Rows are points. To make a cloud, some directions were put in groups of two or more. Within a group, all points are equally far from the middle, so they leave a hole (a ring in 2 directions, a hollow ball in 3). The other directions are filled evenly. Then the cloud was stretched, turned, moved and blurred a little. Count the holes, and give their numbers of directions, smallest first.

Cloud (21 x 3):
[[ 0.13 -0.46 -0.26]
 [-0.30  0.03  0.58]
 [ 0.29 -0.12  0.56]
 [ 0.54 -0.03  0.56]
 [-0.15 -0.45 -0.49]
 [-0.63 -0.25  0.17]
 [ 0.43  0.26  0.11]
 [-0.24  0.43  0.29]
 [-0.70  0.23  0.32]
 [-0.75  0.01  0.04]
 [-0.71  0.23  0.11]
 [ 0.52 -0.25  0.46]
 [ 0.26  0.56 -0.59]
 [-0.45 -0.17  0.48]
 [ 0.33  0.37 -0.94]
 [ 0.07 -0.74 -0.23]
 [ 0.35  0.38 -0.37]
 [-0.55  0.16  0.26]
 [ 0.05  0.41 -0.13]
 [-0.68  0.36 -0.07]
 [-0.47 -0.16  0.56]]
Holes: 0

Cloud, 22 rows:
[[ 0.36  0.48  0.05]
 [-0.63 -0.14 -0.06]
 [ 0.34  0.52  0.06]
 [-0.47 -0.72 -0.28]
 [ 0.27 -0.29  0.33]
 [ 0.48  0.44  0.22]
 [-0.55  0.23  0.48]
 [-0.34  0.60  0.00]
 [-0.53  0.40  0.04]
 [ 0.03  0.09 -0.65]
 [-0.47 -0.33  0.16]
 [-0.20  0.29 -0.46]
 [-0.69 -0.36 -0.40]
 [-0.39 -0.06  0.52]
 [-0.67 -0.47 -0.38]
 [ 0.12  0.59 -0.05]
 [ 0.40 -0.38 -0.58]
 [ 0.18 -0.11 -0.75]
 [ 0.07 -0.57  0.11]
 [-0.19 -0.96 -0.35]
 [-0.65 -0.03 -0.12]
 [-0.50 -0.28  0.16]]
Holes: 1 (2)

Cloud (19 x 3):
[[ 0.47 -0.01  0.74]
 [ 0.15 -0.42  0.06]
 [ 0.34 -0.29 -0.55]
 [-0.24  0.77  0.32]
 [ 0.09 -0.55 -0.30]
 [ 0.34  0.28 -0.46]
 [-0.03 -0.28  0.74]
 [-0.51 -0.24  0.16]
 [ 0.54  0.14  0.34]
 [-0.24  0.56 -0.42]
 [ 0.09  0.53 -0.43]
 [-0.49 -0.15  0.36]
 [ 0.15  0.90  0.46]
 [-0.13 -0.51  0.03]
 [-0.09 -0.34  0.52]
 [-0.34  0.63  0.04]
 [-0.74 -0.12 -0.54]
 [ 0.18 -0.42  0.14]
 [ 0.36  0.01 -0.62]]
Holes: 1 (2)

Cloud (31 x 4):
[[-0.58 -0.38  0.50  0.50]
 [-0.79 -0.76 -0.19  0.14]
 [-0.01  0.52 -0.37  0.69]
 [-0.32 -0.19  0.31 -0.67]
 [ 0.52  0.35  0.36  0.12]
 [-0.25  0.54 -0.21 -0.56]
 [-0.58 -0.62 -0.28 -0.29]
 [-1.01 -0.62 -0.57  0.46]
 [ 0.06  0.43 -0.22  0.85]
 [-0.65  0.01  0.16  0.61]
 [-0.16  0.04  0.19  0.16]
 [ 0.00  0.39  0.52 -0.50]
 [-0.59 -0.12  0.33  0.05]
 [-0.65 -0.88  0.17  0.13]
 [-0.05 -0.28 -0.77  0.62]
 [-0.12 -0.23  0.08 -0.22]
 [-0.66 -0.05  0.23  0.18]
 [-0.45 -0.28  0.26 -0.07]
 [-0.43 -0.35 -0.63  0.29]
 [-0.41 -0.03  0.26 -0.16]
 [-0.20 -0.24  0.46 -0.18]
 [-0.51 -0.42  0.42  0.40]
 [-0.69  0.05  0.16  0.08]
 [-0.46 -0.03 -0.31  0.26]
 [-0.56 -0.02 -0.04  0.58]
 [-0.27  0.46 -0.64  0.21]
 [ 0.34 -0.26 -0.22  0.36]
 [-0.13 -0.14  0.30  0.09]
 [ 0.27  0.51 -0.51 -0.23]
 [ 0.12  0.47 -0.71  0.09]
 [-0.23  0.21  0.61 -0.17]]
Holes: 0

Cloud, 26 rows:
[[ 0.57 -0.35 -0.04  0.00]
 [ 0.58 -0.36 -0.42 -0.49]
 [-0.27  0.50 -0.42 -0.05]
 [-0.18 -0.11 -0.61 -0.09]
 [-0.17 -0.28 -0.22  0.10]
 [ 0.03 -0.73 -0.14 -0.42]
 [-0.06 -0.63 -1.07 -0.38]
 [ 0.26  0.56 -0.23  0.13]
 [-0.56 -0.50 -0.17 -0.14]
 [ 0.00  0.49 -0.50 -0.47]
 [ 0.14 -0.67 -0.62 -0.42]
 [-0.19  0.56  0.13  0.45]
 [-0.34  0.13  0.09  0.62]
 [ 0.33  0.08 -0.03 -0.04]
 [ 0.44  0.76 -0.10  0.17]
 [-0.27  0.66  0.48  0.39]
 [ 0.67 -0.52 -0.06 -0.29]
 [ 0.18  1.03 -0.29  0.05]
 [-0.27  0.63  0.33  0.11]
 [-0.17  0.28 -0.34  0.05]
 [ 0.33  0.61 -0.51  0.28]
 [-0.43  0.61 -0.35 -0.01]
 [ 0.14 -0.31 -0.77 -0.51]
 [ 0.15 -0.06 -0.04  0.31]
 [ 0.56  0.06 -0.65  0.49]
 [ 0.15 -0.52 -0.60 -0.26]]
Holes: 0

Cloud, 47 rows:
[[ 0.19  0.26  0.28  0.23  0.13  0.80]
 [ 0.46 -0.45 -0.52  0.02  0.07 -0.78]
 [ 0.10  0.63 -0.31 -0.24 -0.54 -0.08]
 [ 0.20 -0.22 -0.59  0.61  0.23 -0.21]
 [ 0.54 -0.38 -0.60 -0.27 -0.15 -0.35]
 [ 0.18  0.42  0.03  0.45 -0.32  0.52]
 [ 0.04  0.10  0.66  0.24  0.27 -0.02]
 [-0.44 -0.15  0.14  0.06 -0.74  0.11]
 [-0.45 -0.53 -0.35  0.00 -0.28  0.05]
 [ 0.05 -0.14 -0.91  0.41 -0.18  0.75]
 [ 0.14 -0.36  0.41  0.58 -0.37  0.17]
 [ 0.90 -0.41 -0.21 -0.03 -0.23 -0.05]
 [-0.16 -0.04 -0.73  0.09 -0.14  0.90]
 [-0.36  0.24  0.05  0.24 -0.10  0.88]
 [ 0.75 -0.67 -0.27  0.21 -0.15  0.30]
 [ 0.29  0.23  0.65 -0.30  0.36 -0.23]
 [ 0.06  0.42 -0.12  0.37 -0.08  0.83]
 [ 0.20 -0.95  0.23  0.21  0.81  0.45]
 [ 0.26 -0.63  0.46  0.18 -0.20  0.16]
 [ 0.40 -0.64 -0.33 -0.08 -0.15  0.95]
 [-0.01 -0.13 -0.75 -0.16 -0.39  0.54]
 [-0.18 -0.59  0.22 -0.23 -0.17 -0.12]
 [ 0.36 -0.67 -0.57  0.08  0.22  0.67]
 [-0.39 -0.24 -0.74  0.63 -0.20  0.52]
 [ 0.08 -0.81  0.31  0.71  0.65  0.10]
 [-0.03 -0.91  0.33  0.31  0.43  0.30]
 [ 0.47 -0.39  0.32  0.49 -0.59  0.02]
 [ 0.62  0.13 -0.28 -0.12 -0.09  0.47]
 [ 0.43  0.54  0.26 -0.20 -0.12 -0.05]
 [ 0.66 -0.27  0.41  0.40  0.62 -0.04]
 [ 0.11  0.49 -0.18  0.42  0.03  0.32]
 [ 0.14  0.13  0.58 -0.25 -0.53 -0.26]
 [-0.25  0.29  0.01  0.10 -0.81  0.64]
 [ 0.52 -0.79  0.01  0.01  0.10 -0.41]
 [ 0.26 -0.10  0.28 -0.22 -0.61  0.68]
 [ 0.55 -0.43 -0.56  0.10  0.00 -0.53]
 [ 0.54 -0.02 -0.51 -0.07  0.09  0.42]
 [ 0.70 -0.68  0.12 -0.01 -0.17 -0.17]
 [-0.08 -0.02 -0.16 -0.51  0.61  0.02]
 [ 0.07  0.14 -0.47  0.49 -0.90 -0.39]
 [ 0.28  0.42  0.30  0.27 -0.38 -0.01]
 [-0.53  0.09 -0.32  0.50 -0.36  0.48]
 [ 0.08  0.17 -0.50  0.65 -0.59  0.06]
 [ 0.15 -0.16 -0.83  0.54 -0.60  0.10]
 [-0.46 -0.28 -0.22 -0.27  0.07 -0.07]
 [-0.39 -0.15  0.22 -0.07 -0.04  0.68]
 [ 0.39  0.28 -0.38  0.48  0.30  0.41]]
Holes: 1 (4)

Cloud, 47 rows:
[[ 0.60  0.35 -0.40  0.08  0.40  0.49]
 [-0.07 -0.64  0.54 -0.05  0.36  0.27]
 [ 0.02 -0.04  0.13  0.19 -0.82  0.04]
 [ 0.63  0.25 -0.12 -0.03  1.04 -0.02]
 [ 0.46  0.49 -0.06 -0.01  0.61 -0.11]
 [-0.14 -0.41 -0.16  0.13  0.21 -0.25]
 [-0.44  0.23 -0.05 -0.28  0.23  0.13]
 [ 0.59  0.00 -0.45 -0.11 -0.14  1.08]
 [ 0.62 -0.14  0.47  0.07 -0.46 -0.36]
 [ 0.50  0.02  0.02  0.25  0.34  0.54]
 [ 0.27  0.31  0.70 -0.03  0.28  0.58]
 [ 0.13  0.24 -0.17  0.37  0.07  0.84]
 [ 0.40  0.40  0.61 -0.12  0.71  0.29]
 [-0.20  0.49 -0.53  0.16  0.69  0.21]
 [-0.20 -0.24 -0.09 -0.11  1.20  0.24]
 [ 0.63  0.50  0.03 -0.21  0.09  0.24]
 [-0.67 -0.07 -0.25  0.33 -0.14 -0.10]
 [ 0.34  0.19 -0.19  0.52 -0.18  0.18]
 [-0.37 -0.31  0.05 -0.13  0.42  0.17]
 [ 0.15  0.89 -0.65  0.21 -0.19  0.04]
 [ 0.40 -0.08 -0.57 -0.63  0.11 -0.17]
 [-0.48  0.48 -0.04  0.15  0.69  0.00]
 [ 0.27 -0.68  0.20 -0.61  0.49  0.14]
 [ 0.58  0.27  0.60 -0.28  0.78  0.42]
 [-0.08  0.33  0.12  0.50  0.64  0.89]
 [-0.08  0.71 -0.16  0.37 -0.40  0.61]
 [ 0.13 -0.61 -0.07  0.00  0.09  0.62]
 [-0.19  0.57 -0.39 -0.62 -0.24  0.46]
 [-0.14  0.14  0.57  0.53  0.45  0.67]
 [ 0.38  0.53 -0.32  0.52  0.79 -0.62]
 [ 0.09 -0.02  0.43  0.63  0.25  0.12]
 [-0.26 -0.23 -0.25  0.11  0.38 -0.25]
 [ 0.46 -0.03 -0.02  0.83  0.38 -0.26]
 [-0.25  0.82 -0.11  0.06  0.17  0.89]
 [-0.16 -0.48  0.46 -0.07  0.05  0.01]
 [ 0.73  0.39  0.03  0.10  0.61 -0.28]
 [ 0.06  0.27 -0.18 -0.47  0.04 -0.28]
 [ 0.51  0.16  0.15 -0.01  0.29  0.72]
 [-0.14 -0.45 -0.01 -0.69 -0.33  0.95]
 [ 0.03 -0.31 -0.88 -0.11 -0.66  0.18]
 [ 0.49  0.37  0.06  0.48  0.12 -0.17]
 [ 0.21 -0.27 -0.34 -0.18 -0.82  0.54]
 [ 0.20 -0.55 -0.54 -0.48 -0.04  0.39]
 [-0.65  0.66  0.11  0.06  0.29 -0.01]
 [ 0.20  0.60  0.08 -0.46  0.03 -0.30]
 [ 0.65  0.67 -0.59 -0.06 -0.26  0.12]
 [-0.58  0.38 -0.32 -0.05 -0.09 -0.04]]
Holes: 1 (2)

Cloud:
[[ 0.33  0.49  0.39 -0.42 -0.05  0.23 -0.68 -0.10]
 [ 0.21  0.52  0.33 -0.29  0.24 -0.76 -0.44  0.19]
 [ 0.32 -0.09 -0.13  0.96  0.00  0.07 -0.22  0.34]
 [ 0.56  0.08  0.23  0.25  0.16 -0.68  0.56  0.28]
 [-0.11 -0.01  0.57 -0.37 -0.52  0.07  0.54  0.08]
 [ 0.01  0.32  0.00  0.75  0.01  0.29 -0.32 -0.47]
 [ 0.07 -0.08 -0.20  0.42  0.45 -0.07  0.48 -0.63]
 [ 0.07 -0.66  0.14  0.66 -0.36  0.23 -0.09  0.04]
 [-0.10 -0.15 -0.08  0.58 -0.30  0.56 -0.70 -0.53]
 [-0.12  0.35  0.58  0.48  0.28  0.45  0.22 -0.34]
 [ 0.45  0.83  0.60  0.41  0.03 -0.56 -0.48 -0.57]
 [-0.35  0.69  0.01  0.82 -0.20  0.20 -0.23  0.56]
 [ 0.55  0.07 -0.17  0.70 -0.68 -0.17  0.21  0.55]
 [-0.35  0.43  0.25  0.22  0.47 -0.10 -0.07 -0.57]
 [ 0.12  0.70  0.55  0.27 -0.66 -0.22  0.25 -0.19]
 [ 0.11  0.22  0.28 -0.11  0.28 -0.21 -0.88  0.59]
 [-0.28  0.10 -0.16  0.22  0.67 -0.01 -0.54  0.07]
 [ 0.06 -0.37 -0.05 -0.26  0.23 -0.10 -0.09  0.38]
 [ 0.43  0.66  0.66  0.50 -0.05 -0.63  0.03 -0.29]
 [ 0.15 -0.39  1.16  0.54 -0.23  0.07 -0.15 -0.48]
 [ 0.05  0.60 -0.13  0.67 -0.04 -0.19 -0.13 -0.33]
 [-0.03 -0.50  0.32  0.44  0.53  0.04  0.14  0.66]
 [ 0.62  0.29  0.76 -0.27  0.66  0.37 -0.21  0.20]
 [ 0.40 -0.60  0.75  0.48 -0.17  0.13 -0.22 -0.08]
 [-0.21  0.51 -0.28  0.64  0.31  0.18 -0.12  0.12]
 [ 0.06 -0.50 -0.33  0.41 -0.67  0.71  0.20  0.19]
 [ 0.62 -0.29  0.27  0.70 -0.51 -0.68 -0.11  0.12]
 [ 0.40 -0.32  0.04  0.55 -0.32 -0.23 -0.84  0.52]
 [ 0.53 -0.07  0.03 -0.55  0.35  0.08 -0.17 -0.42]
 [ 0.41  0.15 -0.02 -0.34 -0.29  0.03  0.07  0.39]
 [ 0.17  1.05  0.20  0.55 -0.37  0.09 -0.35  0.09]
 [ 0.24  0.77  0.33  0.85 -0.16  0.09 -0.13  0.20]
 [ 0.24  0.17  1.07 -0.11  0.16  0.26 -0.25 -0.59]
 [ 0.19 -0.25  0.68  0.43  0.34  0.47  0.23  0.29]
 [ 0.20  0.67  0.49  0.32  0.32 -0.09  0.05 -0.40]
 [ 0.75 -0.58  0.29  0.35  0.83  0.32 -0.07 -0.42]
 [ 0.04  0.17 -0.23  0.90 -0.54 -0.44  0.39 -0.20]
 [-0.11  0.42 -0.24  0.37  0.64 -0.08  0.12 -0.34]
 [-0.05  0.77  0.21 -0.05 -0.30  0.79  0.19 -0.09]
 [ 0.25  0.39  0.70 -0.29  0.06 -0.24 -0.16 -0.18]
 [ 0.24  0.02 -0.25 -0.42  0.13  0.57 -0.65 -0.20]
 [ 0.39  0.15  0.52 -0.40  0.59 -0.14 -0.48  0.49]
 [-0.16  0.17  0.19 -0.55  0.51  0.68 -0.38  0.22]
 [-0.17 -0.49  0.22  0.24  0.08 -0.10  0.07  0.74]
 [ 0.57  0.70  0.11  0.03  0.52  0.35  0.23 -0.03]
 [-0.14  0.66  0.00 -0.28  0.12 -0.70  0.30  0.57]
 [ 0.05  0.76  0.22  0.09 -0.09 -0.16 -0.22 -0.40]
 [ 0.48  0.32 -0.10  0.60 -0.07 -0.18  0.54  0.38]
 [ 0.17  0.01  0.68 -0.04 -0.17 -0.85 -0.37  0.24]
 [ 0.34  0.47 -0.17  0.52  0.39  0.39 -0.52 -0.45]
 [ 0.19 -0.17  0.37  0.67 -0.36  0.14 -0.35  0.88]
 [-0.46  0.41  0.62  0.44 -0.56  0.37 -0.12  0.18]
 [ 0.26  0.09 -0.34 -0.16  0.65  0.16 -0.17 -0.60]
 [-0.27  0.11  0.53  0.39  0.57  0.02 -0.40  0.31]
 [ 0.31  0.65  0.04 -0.21 -0.30  0.45  0.50  0.31]
 [ 0.11  0.11  0.01  0.65  0.54  0.76 -0.40 -0.26]
 [-0.18  0.52 -0.43  0.21  0.28  0.36  0.28 -0.06]
 [ 0.37 -0.45  0.03  0.59  0.68 -0.55 -0.69  0.15]
 [ 0.81  0.57 -0.18  0.07  0.24  0.02  0.21  0.53]
 [-0.07  0.65  0.54  0.25 -0.36 -0.09 -0.04 -0.57]
 [ 0.42  0.55  0.52 -0.21  0.37 -0.18  0.07 -0.35]
 [ 0.49  0.54 -0.23  0.20 -0.11  0.03 -0.63 -0.54]
 [ 0.37  0.03 -0.04  1.03 -0.27 -0.39 -0.15 -0.27]
 [-0.36  0.02  0.80  0.87 -0.39 -0.02  0.14  0.01]
 [ 0.46  0.32  0.30  0.75 -0.43 -0.12  0.42  0.28]
 [ 0.11 -0.06  0.78 -0.46  0.06  0.35 -0.16 -0.14]
 [ 0.17  1.00 -0.33  0.34  0.15  0.13  0.31  0.45]
 [-0.50  0.32 -0.22  0.73 -0.07 -0.31 -0.27  0.34]
 [ 0.33 -0.32 -0.04 -0.57  0.49  0.32 -0.38 -0.04]
 [ 0.61  0.54  0.26 -0.41 -0.13  0.19 -0.40  0.18]
 [ 0.71 -0.32  0.06  0.78 -0.28  0.13 -0.80  0.15]
 [ 0.67 -0.01  0.59  0.59  0.46  0.06  0.04 -0.25]
 [ 0.46  0.88  0.66  0.38 -0.30 -0.39 -0.46 -0.25]
 [ 0.51  0.90  0.32 -0.10  0.04  0.02 -0.15  0.33]
 [-0.56  0.48 -0.10  0.32 -0.47  0.83 -0.02 -0.04]
 [ 0.17 -0.45  0.45  0.79  0.65 -0.03 -0.43 -0.37]]
Holes: 1 (4)

Cloud (87 x 8):
[[-1.06 -0.49 -0.26 -0.26  0.28 -0.46 -0.40 -0.21]
 [-0.32 -0.17  0.75 -0.39  0.57  0.43 -0.53 -0.01]
 [ 0.60 -0.09 -0.40 -0.08  0.25  0.55  0.05  0.01]
 [ 0.10 -0.61  0.11  0.03  0.05  0.11  0.78  0.20]
 [ 0.32 -0.37  0.44 -0.33 -0.64  0.34 -0.02  0.27]
 [-0.28 -0.88 -0.50  0.15  0.38 -0.04  0.12  0.18]
 [-0.85 -0.07  0.22  0.14 -0.38 -0.11 -0.19 -0.59]
 [-0.29 -1.05 -0.65  0.17  0.10  0.06 -0.29 -0.29]
 [ 0.04 -0.42 -0.20  0.42  0.23 -0.28  0.34 -0.09]
 [-0.17  0.46 -0.71 -0.67  0.19 -0.14 -0.16  0.14]
 [ 0.08  0.26 -0.60 -0.88  0.04 -0.54 -0.49  0.16]
 [-0.57 -0.04 -0.54 -0.38  0.33  0.23  0.71  0.70]
 [ 0.18 -0.49 -0.23 -0.20 -0.26  0.87 -0.70 -0.16]
 [ 0.02 -0.38 -0.65  0.25 -0.02  0.62 -0.35 -0.76]
 [-0.18 -0.27  0.32 -0.60 -0.30  0.11 -0.32  0.62]
 [ 0.07 -0.17 -0.84  0.03  0.10  0.31 -0.41 -0.51]
 [-0.11 -0.09  0.29 -0.68  0.43 -0.24 -0.32 -0.15]
 [-0.42  0.03 -0.26 -0.54  0.00 -0.05  0.88 -0.45]
 [-0.47  0.19  0.67 -0.32 -0.44 -0.12 -0.02  0.00]
 [-0.68 -0.36 -0.27  0.41  0.14 -0.41 -0.47 -0.50]
 [-0.25  0.39 -0.26 -0.37  0.19 -0.39 -0.74  0.35]
 [ 0.24  0.23 -0.44  0.20  0.05  0.27 -0.18  0.34]
 [-0.07  0.35  0.02 -0.53  0.01  0.64  0.47  0.81]
 [ 0.62 -0.48 -0.04 -0.31  0.25  0.14 -0.33  0.27]
 [-0.84  0.05 -0.54 -0.43  0.27  0.13 -0.91 -0.05]
 [ 0.61  0.11 -0.52 -0.33 -0.05 -0.23 -0.22  0.45]
 [-0.24 -0.41  0.31  0.77 -0.13 -0.23 -0.25  0.24]
 [ 0.34 -0.12  0.42 -0.85 -0.25  0.72  0.26  0.11]
 [ 0.17 -0.69 -0.28 -0.51  0.65  0.35 -0.64  0.40]
 [-0.33  0.63  0.15 -0.46 -0.08  0.42 -0.04  0.20]
 [ 0.14  0.00  0.02 -0.03 -0.24 -0.53 -0.59  0.10]
 [-0.21  0.27  0.83 -0.31 -0.07  0.00  0.58 -0.02]
 [-0.03  0.14 -0.34  0.25  0.44  0.54 -0.01 -0.71]
 [-0.38  0.48 -0.12 -0.26  0.58  0.22 -0.23  0.15]
 [-0.44 -0.67 -0.57 -0.74 -0.34  0.15  0.53 -0.17]
 [ 0.06 -0.01  0.19 -0.75  0.23  0.66  0.10  0.31]
 [ 0.09 -0.03 -0.13 -0.41  0.06 -0.61  0.54 -0.34]
 [-0.06  0.58 -0.08 -0.32  0.47 -0.41 -0.28  0.57]
 [ 0.48 -0.05  0.19  0.11 -0.15 -0.21 -0.21  0.30]
 [ 0.00  0.38  0.01  0.64 -0.08  0.69 -0.31 -0.15]
 [ 0.17 -0.23  0.30  0.40  0.16 -0.37  0.53  0.82]
 [ 0.53  0.01 -0.85 -0.51 -0.29  0.13 -0.35 -0.33]
 [ 0.50 -0.68  0.11 -0.06  0.46  0.54 -0.74 -0.16]
 [-0.53  0.27 -0.34  0.60 -0.27  0.13 -0.01 -0.30]
 [-0.04 -0.06  0.38 -0.54  0.50 -0.34  0.27 -0.20]
 [-0.11 -0.59 -0.57  0.19 -0.14  0.77 -0.29 -0.40]
 [-0.26  0.37  0.65  0.00  0.11 -0.37  0.14  0.18]
 [-0.98 -0.32  0.20  0.16 -0.06  0.59  0.19 -0.03]
 [-0.23 -0.35  0.12 -0.80 -0.59 -0.20  0.36  0.43]
 [-0.11 -0.11 -0.62 -1.13 -0.31  0.56  0.03  0.08]
 [-0.18 -0.45 -1.09 -0.02 -0.29 -0.16  0.19  0.33]
 [-0.28 -1.09  0.00 -0.44  0.27 -0.19 -0.37  0.20]
 [-0.19  0.42 -0.43 -0.62 -0.14  0.37 -0.11 -0.39]
 [-0.15 -0.67 -0.28  0.39 -0.27  0.43  0.12 -0.43]
 [ 0.28  0.34  0.45  0.27 -0.35 -0.08 -0.30  0.16]
 [ 0.14 -0.06  0.41 -0.64  0.07  0.09  0.33  0.85]
 [ 0.48 -0.58  0.31 -0.89 -0.01  0.26  0.54  0.03]
 [ 0.22  0.07  0.14  0.17 -0.56 -0.51 -0.10  0.38]
 [-0.39 -0.30 -0.56  0.15 -0.20  0.06  0.54  0.70]
 [-0.22  0.45  0.31 -0.64 -0.26 -0.36  0.02  0.45]
 [-0.85 -0.63 -0.24 -0.24  0.63  0.13  0.16  0.04]
 [ 0.31 -0.03 -0.25 -0.10 -0.25 -0.24 -0.75  0.23]
 [-0.46 -0.55 -0.06  0.27 -0.71  0.04  0.09  0.36]
 [-0.50 -0.32 -0.37 -0.11  0.26  0.55  0.41  0.39]
 [-0.33 -0.05 -0.59 -0.40 -0.06  0.46  0.35  0.68]
 [-0.31 -0.31  0.19  0.65 -0.35 -0.53 -0.77  0.30]
 [-0.72 -0.16  0.03 -0.12  0.65  0.90 -0.06 -0.65]
 [ 0.19  0.35 -0.67  0.30  0.43  0.04  0.54  0.56]
 [-0.05 -0.17  0.13 -0.71  0.00 -0.36 -0.26 -0.52]
 [-0.41  0.56 -0.38  0.33  0.61  0.02  0.34  0.16]
 [-0.04 -0.39  0.51  0.48 -0.17  0.19  0.55  0.36]
 [-0.23  0.04 -0.38 -0.87  0.04  0.25 -0.72 -0.47]
 [-0.35 -0.33 -0.49  0.27  0.10 -0.06 -0.11 -0.79]
 [ 0.05  0.10 -0.36 -0.43  0.00  0.26 -0.79 -0.67]
 [ 0.25  0.12 -0.45 -0.74 -0.06 -0.65 -0.48  0.06]
 [-0.71 -0.06  0.02 -0.44 -0.05 -0.50  0.56  0.58]
 [-0.36 -0.09  0.24  0.68 -0.23 -0.20 -0.09 -0.34]
 [-0.36 -0.42 -0.33 -0.40  0.74  0.76  0.44 -0.07]
 [-0.28 -0.60 -0.99  0.22 -0.11  0.08 -0.53 -0.49]
 [ 0.28 -0.17 -1.14 -0.20  0.21  0.04 -0.03  0.10]
 [-0.49 -0.42 -0.22  0.24 -0.47  0.92 -0.03 -0.09]
 [ 0.14 -0.83  0.09 -0.23 -0.11 -0.09 -0.04  0.20]
 [-0.31 -0.54 -0.79 -0.04 -0.27 -0.18  0.37  0.51]
 [ 0.37 -0.44 -0.19 -0.92 -0.09  0.38 -0.14  0.32]
 [-0.73 -0.07  0.82  0.03  0.13  0.05  0.20  0.06]
 [-0.86 -0.10 -0.61 -0.30  0.68  0.15 -0.41 -0.24]
 [ 0.02 -0.37 -0.33  0.33 -0.49  0.19  0.43 -0.40]]
Holes: 2 (2, 2)
